Each row of a before or after table is a point. The points were changed in one or more steps. Then noise was added and the rows were shuffled. The steps act on how far a point lies along the listed directions, d1 being the first. What was done? A step turns or swaps two directions, mirrors them in a line or flattens them onto one, adds a multiple of one to another, or multiplies one. Angles are multiples of 10 degrees, from the lower direction toward the higher: turns from -170 to 170, lines from 10 to 170 but not 90. Use the fewest steps. Two steps may share a direction if one is a turn and the other turns, adds or multiplies; they go together, in the order done. Otherwise the lowest direction goes first.

Directions:
(1): [ 9, 45,  4]
(2): [15, -7, 43]
Before (12 x 3)
array([[  0, -26,  -8],
       [ -9,  17, -23],
       [ -2,   2, -13],
       [ -7, -19,  -4],
       [-10,  27,  10],
       [-11,  23, -15],
       [-14, -25, -15],
       [ 27,  31,  75],
       [-19, -14, -14],
       [ 10,  30,  17],
       [-12, -85, -33],
       [ -4,   9,  -7]])
After (12 x 3)
array([[ -9, -18, -10],
       [ -7,  25,  16],
       [-20, -13, -20],
       [ -2,   1, -13],
       [ -8,  16, -20],
       [ -9,  22, -10],
       [-17, -23, -23],
       [ 31,  29,  88],
       [ -3, -26, -15],
       [-20, -80, -58],
       [ -2,   9,  -5],
       [ 12,  28,  26]])
Steps: add 0.3 times d1 to d2

Directions:
(1): [-11,  10, -21, -46, -22, -16, -46,   3]
(2): [-33,   6,   7, -10, -29,  43,  12, -39]
Before (12 x 8)
array([[-31,   9,  -6, -29, -23,  41,   4, -44],
       [-28,   5, -14, -15, -46,  22,  -7, -23],
       [ 23,   1,  -9, -26,  -3,  -2,  -8,  17],
       [ -9,  -2,  26,  12,  -9,  23,  28, -18],
       [-38,   9, -10, -53, -54,  32, -52, -16],
       [-21, -18,  21,  18,  22,  21,  33, -15],
       [ 37,  -2,  21,  41,  41, -26,  24,  10],
       [ 27, -11,  -6,  63,  21, -36,  28,  29],
       [ 31,  -7, -13,  18,  29, -15,  -7,  38],
       [ 29,   0, -16, -54,  -7, -70, -51,  46],
       [ 22,  -6,  31,  11,  36,  -3,  26,  10],
       [-11,  12,  -2,  -7, -18,  17,  13, -25]])
After (12 x 8)
array([[-32, -14,  17,   4,   8,  29,  26, -25],
       [-21,   5, -23, -25, -45,   5, -24, -10],
       [ 24,  -1,  29,  46,  32,  -1,  41,  -9],
       [-10,  14,  -9, -16, -21,  12,  -1, -23],
       [ 12,  -4,  33,  11,  29,  12,  35,  -4],
       [-19,   1,  21,  -1, -22,  24,  16, -24],
       [ 28,  -3,  -5, -17,   4,  -5,  -3,  20],
       [-27,  13, -16, -47, -27,  21, -19, -33],
       [ 15, -12,   4,  71,  13, -11,  48,   9],
       [-18,   7, -19, -60, -41,  -1, -72,  11],
       [ 52,  -9,  -5, -19,  18, -77, -26,  59],
       [ 29,  -8,  -5,  34,  33,  -1,  12,  30]])
Steps: turn d1 and d2 by -30 degrees

Directions:
(1): [ 66,  -3,  -1, -35,   6, -16, -39,  19, -16,   2, -21,  -1]
(2): [-18, -12,  24,  -5, -24, -52,  -7,  13,  29,  17,  -7, -52]
(3): [ 28, -25,   7,  -5,  42,  16,  34, -24,  16,  49,   8, -22]
Before (13 x 12)
array([[ 21,  16,  -7, -10,   6,  12, -46,  -7, -33, -18,  -7,  34],
       [ 15, -13, -21,  35,  71,  85,  54, -45, -25,   8,  37,  37],
       [ -1,   8, -16,  16, -11,  46,  27,   2, -38, -33,  12,  50],
       [-12,   5,  -8,  17, -32, -12, -22,  23, -33, -27, -18, -26],
       [ -6,  17, -11,  -4, -31, -20, -22,   3,  -3, -24, -11, -20],
       [-16,   3,  -6,   9,  -6,   3,   9,  -2,   5,  -4,  19,  16],
       [ 58,  -5,  -8, -29,  18, -17,  -7,   0,   9,  29, -19, -36],
       [-19,  -9,  12,  10,  25, -11,  36, -21,  32,  18,  -1, -35],
       [ 35,   2,  -8,  -4,  13, -14, -48,  35,  -8,  -8, -11,  23],
       [ 63,   1, -37, -12,  61,  45,  19, -26, -22,  31,  11,  25],
       [ 39,   4,  -7, -16, -31, -17, -45,  36, -17,   0, -11,  15],
       [-18,  -8, -17,  20,  47,  49,  61, -40,  16,  44,  24,   8],
       [-21, -11, -22,  14,  17,  46,  38, -16,   3,   4,  -1,  50]])
After (13 x 12)
array([[ 11,  12, -11,  -1, -38,  12, -12,  30, -43, -48,  -6,  43],
       [-22,   8,  -3,   4, -28, -21,  -5,  -7,  10,  -4,  -5, -39],
       [-55,   1,  -1,  34, -42,  -6,  13,  12,  17,   7,  20,   0],
       [ 33,  -3, -28, -18,   2,  22, -20,  12, -22, -18, -27,  58],
       [ 21,   3,  -5, -10,  -5,  -9, -15,   8,  -4,  -2,   6,  13],
       [ -4,  28, -47,  21,  29,  60,  25, -25, -33, -15,  20,  61],
       [-57,   4,  -1,  39,  -3,  -2,   2,  11,  19, -12,  11,  13],
       [ 45,  -8,   2, -17,  43,   0,   9, -16,  10,  17, -16, -14],
       [ 71,   7, -32, -27,  44,  39,  -7,  -6, -28,  11,  -5,  41],
       [ 59,  12, -36,   6,  40,  64, -19,  -3, -64, -45,   7,  73],
       [-23,  -5,   3,  22, -32, -21,  -7,  14, -15, -10, -13, -48],
       [-27,   0, -15,  22,  22,  26,  52, -32,  22,  22,  15, -18],
       [-50,  20,  -3,  21, -19,   4, -23, -15, -14, -24,   6,  24]])
Steps: multiply d1 by -1; turn d2 and d3 by 40 degrees

Directions:
(1): [ -6, -10,  17,  14,  -6, -24,  22,  -2, -26,  31, -32, -16,  16, -19,  67,
  43,   9, -29,  41,   6]
(2): [-19, -18, -24,  11, -15,   5,  -8, -21, -22, -46, -27,   5, -20,  44,  -8,
  39, -33,  41,  43, -10]
(3): [-61, -47, -16,  29,  12,  -3,  19,   1, -22,  28, -24,  23,   5,  -3, -37,
 -44,  -2, -27,   7, -11]
(4): [-31,  17,  45,  -8, -31,  18,  11,  -4,  27,  -5, -49,  12,   1,  43,  24,
 -12, -26, -16, -44,  25]
(5): [ -7,  44, -23,  45,  29, -28,  56,  17,   3, -14,   0, -12, -26,  27,  16,
   0,  18,   6, -28, -36]
Before (11 x 20)
array([[ 10, -51,  12, -11,   8,   0,  -7,   7, -37,  39,  -4,  27,  38,
        -38, -20, -11,  12, -17,  30,  23],
       [-32, -21,  55, -42, -43,  34, -33,  -4,  -1,  18, -38,  19,  31,
          5,   6,  -5, -26,   4,  -4,  44],
       [ 22,  39,  20, -15, -12,  10,  13,  13,  41, -20,   9,  21, -15,
         24, -17, -48,   8,  -1, -76,  -5],
       [-22, -22,   3,  24,   1,  -6,  13,  -1, -11,  24, -17,  12,   6,
         -3, -16, -26,  16, -33,   8, -11],
       [-16, -43,  12,   2, -26,  -8,   7,  -7,  -5,  58, -28, -19,  22,
        -48,  38,  18,   4, -55,  29,  23],
       [-13, -26,  29, -35, -31,  14, -17, -10,  -9,  19,  -3, -11,  35,
        -29,  19,  -1, -10,  -4,  21,  17],
       [-37, -48,   7,   2, -11,  -9,   6,  -7, -23,  24, -32,  12,  28,
        -13,   3,   2,   6, -43,   6,  -1],
       [ -7,   7,   8, -22,  -4,  25, -19,  -6,  31, -18,   2,   9,  -4,
         44, -48,  -7, -29,  35, -29,  -8],
       [  1,  37,  15,   1, -26,  27,   6, -23,  34, -52,  -8,  27, -36,
         54, -15, -23, -15,  27, -47,  -1],
       [ 27,  39,  19,  -7,  -7,  18, -26,  -3,  51, -47,  -5,   9,  -1,
         30, -21, -33, -19,  10, -45,  12],
       [ 31,  64,  15, -18, -16,   4,   2,  -6,  34, -49,   5,   8, -15,
         28,   7,  30, -17,  37, -35,  -3]])
After (11 x 20)
array([[ 24, -54, -13,  -2,  27, -12,  -4,  10, -49,  40,  18,  21,  35,
        -54, -29,  -5,  27,  -8,  46,   6],
       [ 20,  37,  34, -17, -20,  28, -32,  -7,  58, -46, -16,  13,   5,
         35, -17, -36, -29,   6, -51,  23],
       [-23, -22,   5,  24,   1,  -5,  12,  -2, -11,  24, -17,  11,   7,
         -3, -15, -28,  15, -34,   7, -10],
       [-10, -45,   3,   4, -19, -13,   5,  -5, -12,  59, -18, -23,  22,
        -57,  33,  20,   9, -53,  37,  17],
       [ 21,  64,  33, -27, -29,  14,  -1,  -9,  43, -48,  -9,  15, -10,
         38,  13,  26, -27,  31, -47,  10],
       [ -9,   3,  16, -28, -10,  29, -23,  -7,  33, -17,  -2,  13,   0,
         46, -47,  -9, -31,  33, -32,  -2],
       [-35, -50,   4,   1, -10, -11,   3,  -7, -25,  25, -29,  11,  29,
        -18,   0,   4,   9, -43,  10,  -2],
       [ 11,  38,  44, -25, -31,  22,   6,   8,  52, -19, -12,  27, -10,
         35, -11, -54,  -6,  -7, -90,  14],
       [ -5, -32,  16, -33, -23,   9, -20,  -9, -16,  21,  11, -14,  34,
        -41,  11,   1,  -3,   1,  35,  11],
       [-11,  34,  41, -12, -47,  41,  -2, -28,  47, -51, -30,  35, -30,
         68,  -8, -30, -32,  17, -60,  18],
       [-28, -32,  55, -49, -46,  39, -44,  -6,  -3,  23, -33,  21,  37,
         -3,   1,  -4, -26,   5,   4,  47]])
Steps: turn d4 and d5 by -20 degrees; multiply d4 by 1.6
